Each wall is flat, endless, passes through zero and stands at right angles to its row. A trip goes straight from one point to another. Which walls does it cross, in order?

Walls:
(1): [ 0.58 -0.36]
(2): [-0.24 -0.03]
(3): [-0.43 -0.40]
(4): [ 0.17 -0.13]
(5): [0.20 0.68]
(6): [-0.23  0.30]
(7): [ 0.01 -0.46]
Trips:
[0.30 0.04] to [-0.06 -0.38] => 7, 5, 3, 2
[-0.11 -0.22] to [-0.45  0.05] => 1, 4, 6, 7

Walls:
(1): [-0.67 -0.25  0.44  0.44  0.05 -0.46]
(2): [-0.02 -0.20  0.12 -0.13 -0.24 -0.29]
(3): [-0.54  0.19 -0.40  0.07 -0.15  0.07]
(4): [ 0.23  0.11  0.00 -0.13 -0.50 -0.48]
Trips:
[ 0.32 -0.24  0.22  0.34 -0.04  0.43] to [ 0.04 -0.71  0.22  0.02 -0.08 -0.04] => 1, 2
[-0.51 -0.82  0.17 -0.03  0.58 -0.08] to [-0.28 -0.10  0.40 -0.45  0.44  0.35] => 2
[-0.06  0.15 -0.54  0.53 -0.03 -0.14] to [ 0.30 -0.45  0.09 -0.40 -0.08 -0.05] => 1, 2, 3
[ 0.84  0.37 -0.19 -0.23  0.09  0.10] to [ 0.39 -0.22  0.23 -0.72 -0.11  0.03] => 2
[ 0.28 -0.33  0.44 -0.06 -0.37 -0.04] to [-0.09 -0.16  0.32 -0.36  0.55  0.29] => 4, 2, 1
[-0.28  0.20  0.04 -0.03  0.08 -0.03] to [-0.03 -0.62  0.16  0.73 -0.71 -0.96] => 2, 4, 3
[-0.60 -0.01  0.12  0.17  0.37  0.33] to [-0.28 -0.07 -0.18 -0.01 -0.12 -0.12] => 2, 4
[ 0.69 -0.03  0.22  0.34 -0.18  0.28] to [ 0.04  0.09  0.41  0.61 -0.34  0.63] => 4, 1
[-0.18  0.24 -0.32 -0.04  0.61 -0.28] to [-0.07  0.61 -0.67 -0.11  0.62  0.30] => 1

Walls:
(1): [ 0.01 -0.53 -0.27 -0.44  0.63  0.09  0.12  0.42  0.05 -0.08  0.22 -0.27]
(2): [-0.13  0.45 -0.53  0.18 -0.54 -0.11  0.35  0.36 -0.05  0.19  0.13 -0.19]
(3): [ 0.15 -0.27 -0.37 -0.17 -0.18 -0.03 -0.18 -0.12 -0.39 -0.08 -0.40 -0.16]
(4): [-0.03  0.55  0.26 -0.10  0.00  0.50  0.00  0.04  0.52  0.04  0.41 -0.13]
(5): [-0.46 -0.06 -0.11 -0.09 -0.04 -0.50  0.32  0.00  0.01 -0.47 -0.16 -0.04]
(6): [-0.09  0.88  0.20 -0.28  0.81 -0.17  0.39 -0.08 -0.08  0.33 -0.09 -0.32]
Trips:
[ 0.46  0.09 -1.00  0.70 -0.27 -0.18 -0.26  0.24  0.13  0.29  0.08 -0.44] to [-0.10 -0.55 -0.29 -0.39 -0.24  0.03  0.53 -0.02  0.47  0.06  0.49  0.39] => 1, 5, 3, 4
[ 0.19  0.41  0.31  0.09 -0.16  0.18 -0.51  0.54 -0.39 -0.24  0.38 -0.71] to [ 0.28  0.25 -0.09 -0.66  0.08  0.42  0.46 -0.80 -0.45 -0.69  0.18 -0.46] => 3, 2, 5
[ 0.34  0.02 -0.34  0.08 -0.19 -0.30 -0.38 -0.19  0.49 -0.15  0.62  0.32] to [-0.37  0.05  0.54 -0.07  0.71 -0.35 -0.17  0.87  0.38  0.32 -0.42 -0.48] => 1, 2, 6, 5
[ 0.52  0.05 -0.34 -0.42  0.18  0.22  0.22 -0.06 -0.39 -0.06  0.40 -0.40] to [-0.27  0.12 -0.47  0.37 -0.29 -0.26  0.13 -0.73 -0.46 -0.35  0.60  0.22] => 4, 5, 6, 1

Walls:
(1): [-0.19 -0.05  0.32 -0.29  0.17  0.11 -0.93  0.32 -0.08  0.19 -0.13  0.52
 -0.14 -0.30  0.33  0.04 -0.12 -0.28  0.07  0.05 -0.36  0.21 -0.13  0.27]
(2): [ 0.25  0.08  0.17 -0.21  0.54  0.71 -0.04 -0.21 -0.23  0.12 -0.48 -0.03
  0.40 -0.71 -0.70  0.33 -0.74  0.67 -0.44 -0.01 -0.29 -0.18  0.20 -0.13]
(3): [-0.51  0.80  0.41 -0.47  0.22 -0.26 -0.21  0.01  0.51 -0.16  0.25  0.31
  0.77 -0.51 -0.38 -0.09 -0.13  0.20  0.02 -0.75 -0.79  0.04 -0.11  0.06]
(4): [-0.13 -0.36  0.33 -0.35  0.09 -0.70  0.57  0.11  0.12 -0.16 -0.72 -1.00
  0.05  0.20 -0.31  0.07  0.43 -0.35 -0.83 -0.39 -0.50  0.01 -0.43  0.01]
(5): [-0.51  0.20 -0.04 -0.44 -0.30 -0.07 -0.39 -0.83  0.33  0.09 -0.40 -0.38
  0.28 -0.14  0.13 -0.88  0.05 -0.92 -0.28  0.83  0.20  0.44 -0.71 -0.35]
(6): [-0.29  0.11 -0.44 -0.09  0.45  0.00  0.12 -0.39 -0.07 -0.18 -0.28  0.36
  0.16  0.21  0.32  0.23  0.16 -0.19  0.09  0.13  0.00 -0.08 -0.14  0.58]
(7): [-0.11 -0.17 -0.11  0.17  0.10  0.09 -0.16 -0.18  0.64 -0.10  0.20 -0.47
  0.67  0.05 -0.11  0.72  0.50 -0.07 -0.11  0.52 -0.03  0.41  0.00  0.47]
(8): [ 0.69  0.02 -0.47 -0.43  0.15  0.19  0.24 -0.05 -0.23  0.10  0.07 -0.12
 -0.50 -0.03  0.18  0.38  0.07  0.21  0.77  0.19 -0.16 -0.10  0.45  0.00]
(9): [ 0.27 -0.64  0.28  0.22  0.27 -0.07 -0.10  0.16 -0.09  0.04  0.20 -0.04
 -0.33 -0.04 -0.34  0.59  0.14 -0.59  0.00 -0.19  0.18  0.44  0.42 -0.01]
(10): [ 0.61 -0.06  0.29  0.03  0.12 -0.14  0.29 -0.03 -0.09  0.14  0.65 -0.07
  0.27  0.04  0.01  0.22  0.72  0.85 -0.06 -0.18 -0.23  0.42  0.18  0.24]
(11): [ 0.07  0.13 -0.24 -0.21  0.10 -0.32  0.05  0.19  0.51  0.47  0.16  0.04
 -0.41  0.24  0.13 -0.45 -0.06  0.26  0.18  0.22  0.43  0.60 -0.19  0.67]
(12): [-0.14  0.38 -0.32  0.02 -0.05  0.56 -0.14  0.18 -0.12  0.18 -0.52 -0.11
 -0.05  0.38  0.23 -0.01 -0.58  0.12 -0.19  0.39  0.45  0.59 -0.24  0.11]
Trips:
[-0.18  0.03 -0.20 -0.13  0.26 -0.21 -0.33  0.15 -0.20 -1.50  0.17  0.12
 -0.16  0.32  0.44 -0.03  0.69  0.11  0.17 -0.15  0.22 -0.18  0.04  0.33] to [ 0.31  0.23 -0.15 -0.39  0.04  0.24 -0.18  0.41 -0.14 -0.04  0.40  0.52
  0.16  0.20  0.08 -0.15 -0.55  0.01  0.18 -0.14  0.45  0.34 -0.21  0.84] => 11, 3, 12, 7
[-0.13  0.49  0.61  0.21  0.10 -0.88 -0.36 -0.70  0.13 -0.43 -0.57 -0.52
  0.45  0.20 -0.18 -0.03  0.13 -0.03 -0.16  0.12 -0.36  0.02  0.25 -0.57] to [ 0.41  0.13 -0.41  0.38 -0.04 -0.23 -0.87  0.00 -0.22 -0.29  0.05 -0.20
  0.31 -0.40 -0.30 -0.42 -0.03  0.41 -0.37 -0.31  0.13 -0.03 -0.34 -0.48] => 10, 7, 4
[-0.10  0.31 -0.42  0.57 -0.03 -0.19 -0.13 -0.17  0.36 -0.50 -0.14 -0.22
  0.18 -0.17  0.14  0.25 -0.23  0.00 -0.24  0.02 -0.68 -0.43 -0.23 -0.23] to [ 0.17  0.12 -0.26  0.47 -0.69 -0.72  0.41 -0.20  0.05 -0.67  0.19  0.70
  0.22  0.27 -0.63  0.30 -0.20 -0.16  0.56 -0.03 -0.09  0.79 -0.77  0.62] => 2, 11, 10, 5, 4, 9
